Each wall is flat, endless, passes through zero and stands at right angles to its row. A trip goes straight from one point to another. List the walls that it crosses, first one first.
In the rows, 128 means zero.

Walls:
(1): [158  44]
(2): [152 136]
(3): [138  79]
(4): [67 99]
(5): [115  88]
Trips:
[184  92] to [128 106] -> 4, 2
[137 169] to [160 103] -> 1, 3, 5
[177  99] to [119 166] -> 5, 3, 1
[174  98] to [149 101] -> none
[164  46] to [ 85 145] -> 2, 1, 3, 5
[164  99] to [188 172] -> 5, 3, 1
[164 113] to [109 160] -> 5, 3, 1, 2, 4
[159  92] to [124 117] -> 4, 2

Walls:
(1): [136 129  97 144]
(2): [105 127 116 107]
(3): [137 160  83  30]
(4): [122 102 135 122]
(5): [112 131  64 165]
(6): [144 161  86 151]
(7): [ 82  74 140 105]
(8): [133 116 184 112]
(9): [141 178 131 129]
Trips:
[114  34 161 198] to [148 167  86 122] -> 1, 8, 6, 7, 4, 9, 3, 2
[151 116 175 188] to [ 99  81 105  90] -> 7, 2, 3, 5, 8
[ 94 150  89 144] to [ 48  73 148 123] -> 7, 9, 3, 4, 6, 1, 8, 5
[145  90 114 154] to [180 127 160  88] -> 6, 8, 5, 7, 1, 3, 9
[127 151  80  82] to [159 147  87 191] -> 2, 3

Walls:
(1): [133  86 149  99 167 122  78 160]
(2): [177 110 135  63 153 178 128  89]
(3): [128 116 200 111 152 137 126 132]
(4): [101 123  63 167 142 114 111 148]
(5): [175 115 151 151 100 184 129 165]
(6): [ 91 101 180  90  85 162 145 154]
(7): [140   7  99  96  82 118 130 132]
(8): [192 116 103 112  64 122 140 109]
Trips:
[145 156 123 139 120 175  75 161] to [151 107 106 123 156 117 188  55] -> 8, 1, 4, 5, 7
[152 149 130 179 142 101  76 197] to [121 104 103 151 107 108 130 140] -> 7, 8, 1, 5
[160 154 122 152 132 135 153  96] to [109 146  73 141  97 113 169 147] -> 4, 2, 5, 7
[179 104 162 151 106 150 130 167] to [137 157 132  31 104 103 191  93] -> 1, 5
[127 106 136 122 109 155  71 107] to [126 187 100 111  66 113 183 147] -> 3, 1, 2, 7, 5
[112  65 149  91 189 185  96 159] to [152 193  84 128 149 143 117 212] -> 4, 7, 6, 3, 2

Walls:
(1): [161 167 175 116 130  54 166 111  30 107 171]
(2): [ 36 158 129 145 119 127 161 130 122 144 140]
(3): [156 166 116 159  61 145 112 135 165 130 119]
(4): [124 148 200 168 176 129 141 112 176  89 188]
(5): [179 122 146 156 182 128 154 130 142 141 114]
(6): [178 111 164 184  80 103 158  41 136 184 133]
(7): [139 157  83 139  67 164 142 129 155 125 150]
(8): [121 135 121 142 113 162 125 117 191 122 114]
(9): [147  59 130 154 102 158 136 117 183 156 140]
Trips:
[156 135 217 149  45 138 103 160 167  57 179] to [ 77 146  88 145 101 126 141 187 191 164 142] -> 1, 2, 6, 4
[131 134  95 225 184 131 197 146 111 136 150] to [157 173 173 125 135 110 148 172 115  50  74] -> 9, 7, 6, 2, 3
[117 184 158  87 136 140 122 166 148 184  91] to [119 125 152  76 146  96 118 108 157 129  76] -> 3, 2

Walls:
(1): [129  88 114 202 174 141 102  51  95 173  96  74 142  95 134 150 156 117]
(2): [ 77 126  41 107 156 121 146 107 126 186 112 159 169 158  97 162 172 161]
(3): [121 103 131 123 100 100 115 142 134 140 101 150 172 197  99 153  66 118]
(4): [152 171 144 108 125 148 171  88 140 158 142  47 148  87 109  51 101 140]
(5): [ 72 134  91 159 137 109 173 121 131 122  94 134 136 131 197 204  94 112]
(6): [112  74 149 145 155 115 178 177 130 174  58 128 112 160 165 145 114 164]
(7): [ 63 167  85 155 160 113  92 105 127 137  90 128  91 121 130 129 144 120]
(8): [101 106 109 141 120 146 106 139 110  84 154 176 133 194 115 177  97 156]
Trips:
[148 117 131 170 132 133 109 134 173  99 139  96 127 167 132 163 154 105] to [142 151  98 152 180 153  62 124 125 120 148  98 111  77 133 155  76 131] -> 7, 3, 4
[153 149 158  71 117  66  94 164 187 112 152 106 181 161 101 159  87 129] to [130 157  67 157 125 119 132 130  91  55 107 120 164 121 162 123 170 130] -> 4, 5, 2, 7, 3, 1

Walls:
(1): [127 143 156 129 158 107  82  92 200 150 150 143 145  95 133 118 147 103
  92  53 107 128 124  50]
(2): [146  73 179  66 145 154 121  87 177 160 120 207 153  90 158 106  57 101
 121 131  72 104  91 193]
(3): [112 145 106 112 117 121 101  42 129  95 123 101 116  99 115 129  91 119
  84 151 206 105  81 150]
(4): [142  83 217  94  76 175  87  61 161  69 157  71 176 159  75 188 102 136
 157 122 116 184 117 146]
(5): [138 104 140 108  38 102  83 181 162 196 158 138 138 155 130 178  94 133
 106 124 110 129 163 155]
(6): [ 65  78  98 158 134 121 138 154 105 109 169 131 157  85  93  89 133 159
 117 138 139 147 119 192]
(7): [120  93 142 137  94  54  79 106  77 125 163 102  93 138 153 185  89 140
 185  94 168 138 175  83]
(8): [208  46 123 132 147  90  65 117  96 128 106 146 160 165 105 152 112  97
 182 104  69 132  70  82]
(9): [157 156 115 120 107 106  79  99 121  69  75  95 121  48 113 157  94 130
 110 167 165  94  64  82]
(10): [143  78 121  90 154 193 112 128  97  97 134 151 137 134 130 129  74  98
  85 126 117  26 107 192]
(11): [173 125 122 180 151  47 127 153 143  83 155 127 103 162 101 145 129 126
 110  67 114 142 160  83]
(12): [121 107 105 149  93 121 118 181 116 132 136 162  85 136  85 112 108  59
 147 145 165 174 134  97]
Trips:
[122 179 160  58  46  67 111 130 188 144 133 124 184 128 147  68 115 148
 190 150  67  97 109  99] to [145 101 104  91 149 206 162 164 143 152 161  97 148 130 120 145  98  97
 158 112 167 126 102  79] -> 12, 10, 9, 5
[ 71 109  77 122 138 145 119  98 163 155 102 193 172 217 142 102  72  70
 130 118 113 177  77 143] to [157 170 109 159 106 204 168 144 140 137 105 182 115 106 120 111 159 175
 104 172 115  80  77 165] -> 4, 1, 5, 8, 12, 9

Walls:
(1): [ 88 125 168  75 113  98  99 150  92 105 127  98 180  94  87  77  98 147
 162 137 129 148 105 166  88 105 137 118  88 123 121 147  92 152  83 136
 147 123 142  92 130  86 121 119 209  64 138 119]
(2): [129 151 165 142  54 195 107 140  89  83 135 124 204 198 187 101  80 131
 151 160 127 123 160 136 115 132 115  99 171 110  93  61 160  69 103 153
  98 116  93 128 102  71  96 213 171 134  97 143]
(3): [125 163 184 151  70 144  87  95  83 125  53 165  47 134 134 125 131 127
 168 121 108 107 135 165 180 135 153 125 135 100 107  87  98 128 158 202
 177 182 229  99 187 163 138 154 155  90 103 123]
(4): [125 189 173  94  98  93  89 140 115 189 100 179 180  94  78 146 119  61
 121 180  91 103 117 116  80 166 154 184 158  87  84  50  75 127  76 140
 142 138 175  89 142 139 106 157 106 136  92  92]
(5): [148 143  98 104  67 143  90 124  47 126  66 143 149 125 182 117 135 100
 119 124  96 121 118 147 106  97 117 138 123  52 118 129  70  90 136 148
  68 127 190 142  61 143 152 131 134 174  96 173]
(6): [ 93 121 123 129 150 199 180 142  99 175 128 188 194 173 171 121 127 109
 124  94 165 117 113  88 114 124  65 177  99 135  93 228 194 108  90 139
  96  77 135 103 145 156 165 160 121  69 146 118]
(7): [119  79 124 126 157 193 120 148 148 127 148  92 132 124  88 139 121  73
 126 100 166 191 153 109 108 103 108 117 127 126 145 131 150 127 101 171
 172  99 147 174 194 112 128 162 127 184 139 174]
Trips:
[155 155 169 140 149  95 150  87 127 116  86 103 151 133 124 126  72 146
 130 188 158 175 127 104 131 123 136  61 164  78 163  98  50 137 128 101
  66 110  96 140 165 134  72 149  74 111 112  85] to [154 134 105 119 153  81  53 117 132 144 139 119 124 116 142 112 120 139
  50 158 152  77 147  87  23 108  77 197 162 116 122 114  98 170 129 100
  76 135 170  79  33  52  83 210 163 108 175 113] -> 5
[ 87 139  43 128  74 115 164 121 100 109 202 174  98 119  93 190 126 116
 111  41 125 127 136 116  83 158 141 108 182 127 181  81 118 149 174  98
 116  74  65  89 111  66 110 104 112 181 131 188] to [ 82 151 108  88 223 188 142  83  88 157  92 146 141  23 148 158 166 154
 171  81  65  78 125 165  88 145  57  69 211 125  79 151 101 169  67 131
 134  68 104  98 160 114 128 137 137 103  60 178] -> 5, 4, 6, 1, 3

Walls:
(1): [118 114 113 177  88 159  99 159  78 142 159 145 140 108 140 145 151  91
 108 115 136 133  77 138 152 175 163 104 144 145 162 159 140 186 189 144
 159  74 155 105  98 172 118  97  85 153 131  76]
(2): [138 154 118 131  66 171 100 118  87 154 126 171  99 122 128 140 148 145
 139  76 194 145 118 103  96  93 154 146 141 157 133 130 148  96 109 183
 145  83 153 163 109 121 112  77 105 126 122 124]
(3): [161 132 133 181  97 115 130 145 146 143 109 104 124 122  84 113 114  89
 167 106 154 163 160 113 118 146 132 121 162  69  79 119 115 197 199 102
 120 115 117 121 133 106 135 152 103 173 167  92]
(4): [179 115  78 114  89 137  94 147 135 120 115 177 198 120  80  88 101  89
 156 100 135 102 133 104 125 156  48 133 127 167  55 133 130 123 130 148
  97 167 113 168 127  90 106 116 177 125 150  79]
(5): [ 82 130 101 135 160  86 150 146 147 132 170 116 132 149 117 154 205  82
 139 101 125 135 122 184  76 125  83 102 126 107  77 134 101 159 126 150
 114 120 113 113 103 182  83 116 137 138 131  85]
(6): [155 157 166 168 148 131 149 126 134 118 102 116 144 136  56 158  97  78
 117 158 186 104 131 116 164 164 170  88 159 163 130 128 106 154 136  89
 129 128 124 140 119 109 149 104 126  96  57 154]
(7): [126 163  69 166 142 120  50 126  70  82  67 133 165 114 148 116  75 218
 128 118 183 128 151 115 127  37  67  99  93 160 162 118 108 144 119 142
 249 131  91 123 159 120  95  78  97 132  66 185]
(8): [150 135 105 101 100 198 117 136 141 110 125 129 164 108 112 104 159  80
 125 115  94 149 114  80 195 104 148 153 116 170 109 114 183 129 136 134
 159 136 161 124 153 137 143  87 115 168 132  77]
(9): [108 150 126 155  97  96 177 137  88 142 145  87 104 124 163 138 148 120
 125 157 119  93 149 106 146 131 157 120 147  66  95 106 181 143 138 165
 100 187  98 103 142 139 167 170 103 131  93  75]
Trips:
[ 98 121 108  97 136  38 152 174 142 133 107  52 110 117 150  84 116 127
 160 191 132  76 143 130 115 125 126 169 124 143 141 127 146 147 185 219
 168 168 157 156  85 137  94 152 137  59 124 127] to [117 107 139 137 133 178 113 131 156 151 142 134 189 115 143 149 106 211
 128 138 116 153  85  58  97 164 119 196  96 139 213  81 100 126 134  95
 146 163 146 134  93 124 102 167 152 120  90 185] -> 5, 9
[141 122 129  69 116 109 147 158 190  83 168 107 110  85 138 114 160 132
  80  88 104  88 110  85 159 183 148 165  77 119 123 102 130 186 124 172
 161  70 118 109 210  94 178  99 139 127 144 138] to [ 91  91 139  73  66 116 167 129 131 159 106  89 135 162 167 111 160 159
 123 116 167 166 136 156 143 140 116 147 158 129 127 132 103  82 159  71
 160 161 169  95 139 101 112  85  96 155  97  74] -> 3, 2, 5
[162  93 123  55 131 124  99 126 127 132 113 124 145 109  90  97 147  81
 124 137 122 103 108  94 174 144 136  98 170 169 124 122 142 130 143 133
 107 135 124 161 141 167 120 124 123  80 121 145] to [137 139 163  62 126  85 132 149  89 110 101 200 164 156  98 129  89 124
 123 144  60 146  99 139  81 147 142 174 118 116 135  97 141 104 170  90
 106 136 110 133 141  48 118 117 180 193 100 156] -> 1, 8, 6
[117 162 193 152  89 131  81 162  86 113 130 142 121 168 134 157 151 198
 200  99 152 125 152 158 128 128  99 159 140 121  75 135 204 108 147 131
  94 116 145  79 118 130 123 150  76 127 109 161] to [134  89 155 128  81 160 127 109 111 107 183  90 140 115 154 102 104 121
 176 144  80 117 154  84 158 120  98 101 110 182  88 117 133 125 208 142
 153 151 134 129 151 105 118 142  82  66  73 127] -> 4, 8, 6, 2
[171  78 197 100 175 146 165  79 126 167 123 141  83 118  90  94 183 112
 131 160 173 109 150 121  83 149 123 159 192  96 184 153 107 147 132  98
 148 122 139 144  88  85  73 143 144 142 112 152] to [219 134 137 108 216  92  99  58  67 152 124  99 112 137 192 108 152 141
 168  86 142 136 155 102 103 156 166 102 195 112 101 103 143  99 121 107
 100 114 122 111 101 195  89 154 163 103  48  97] -> 5, 9, 3
[151 104 145 164 112  95 159 198  91 149 136 189 108 158 117 153 130 154
  82 131 173 136 106 132 143 159 116 182 112 150 177 147 112 142 131 165
 115 135 175  95 118 155 140 101 132 133 121 118] to [128 145 172  87 126 156 100  97 136  89  86 125 175  79 163 171  99 100
 137  89 141 209 147 148  89 117  46  62  80 142 144 153 144 125 152 197
  91 125 134 134  72 158 123 167 138 168  84 162] -> 5, 7, 6, 4, 1
[118 168  58 121 153 136 133  81 154 115 105 115  92 168  91 181 131 128
 153 157 103 171 165 139 181 181 146 115 108 148 124  94  68 142 113  58
 162  93 133  66 107  86  91 143 180 129 129 170] to [118 201 104 103 131  71 110 103 175 126 163 144 159 172 148  96 119  97
 147 102 129 138 151 111 162 103 176 134 140 156  95 114  96 139  85 115
 169 121 138 138 137  72 102 111 138 103 174 139] -> 8, 4, 2
